Each row is a point. Each copy is the shape, with its points in the same order, turned, moved and blurred by noise. Some copies are also mirrored. Which?

Shape (6 x 3):
[[-24  16  -4]
 [  1 -11  -1]
 [ 24  -6  12]
 [-20 -16   3]
 [ -6  15   1]
 [-20  41 -34]]
Copy 1 (6 x 3):
[[-13  27   5]
 [  4  -3  -5]
 [ 19 -16  13]
 [-17   0 -12]
 [  0  16  14]
 [  8  60   7]]
Copy 1 is: only turned
Copy 2 (6 x 3):
[[ 10   9 -28]
 [  4  -4   5]
 [ 17   2  26]
 [  3 -20 -12]
 [ 13  16  -9]
 [-11  43 -37]]
Copy 2 is: mirrored
Copy 3 (6 x 3):
[[-18  22  22]
 [ -4  -3  -5]
 [ 17 -15   1]
 [-25  -3   1]
 [  0  13  15]
 [ -5  60  16]]
Copy 3 is: only turned

Shape (11 x 6):
[[  7   3  24   7   6  10]
 [ -8  18  24   7 -12   9]
 [ -4  13  23  15  -9 -60]
 [  9  18   9  16  27 -17]
 [ -1  19  16  16 -21  -2]
 [ 13  21   7   2 -15  -2]
 [  0  -5 -35  18 -11   4]
 [ -1   9  19 -53   7  16]
 [ -5 -36   2   5  17 -21]
 [ -9  -2 -31 -21  11 -17]
 [ 57  -4   0  13   3   3]]
Copy 1 (11 x 6):
[[  7  10  18   1   1  -2]
 [ -1  27  11   8   7  12]
 [ -7  16 -23  50  20 -24]
 [ 26  -7 -11  18  11  -6]
 [  3  29   0  17  -6   7]
 [ 10  23  -9   3  -3  -7]
 [-13 -14 -33  -1 -19  19]
 [ -3  17  13 -39  42  -9]
 [-28 -35   7  18  14 -16]
 [-15 -18 -32 -14  25   3]
 [ 22  -5  -4 -10 -38 -36]]
Copy 1 is: only turned
Copy 2 (11 x 6):
[[-12   2  17  -1   7  11]
 [-24  13   6  17 -12   3]
 [-19 -30  -6  41  10 -37]
 [ 12   2  22  19  17 -14]
 [-17   4  -2  28 -17   3]
 [ -1  -3   8  15 -23  -1]
 [ 26  17 -30   7 -14   2]
 [-19   5  28 -40 -19 -12]
 [  3 -10 -20  -8  36 -11]
 [ 23   5 -14 -22  -5 -34]
 [ 31 -28  12   5  -7  27]]
Copy 2 is: only turned
Copy 3 (11 x 6):
[[  4  17 -11 -15  11   1]
 [-17  13 -16 -28  -2  -1]
 [ -5 -19 -23   1 -23 -50]
 [ -6   5  -2  12  16 -21]
 [-21  12 -28 -16 -12  -5]
 [-11  19 -12  -5 -17  -2]
 [-15 -10 -17  18 -10  33]
 [ 11  17  38 -40 -13   9]
 [ 32 -29 -13   4   6   3]
 [ -4 -25  26  13 -18  14]
 [ 23  41 -17  29  -8   9]]
Copy 3 is: mirrored
Copy 4 (11 x 6):
[[ 20   6   5  -9 -11   3]
 [ -3  23  18 -18  -2  12]
 [ -7  17  31  22  25 -43]
 [ 20  22  -7  -7   7 -17]
 [ -7  25  22   2   4  12]
 [ -7  28   5   4 -11   2]
 [-13   8 -24  22  14  22]
 [-12  -7 -14 -31 -44  -7]
 [ 18 -33  -2  25   7 -16]
 [-18  -9 -39  12   2 -15]
 [ 35  31 -13  31 -33   5]]
Copy 4 is: only turned
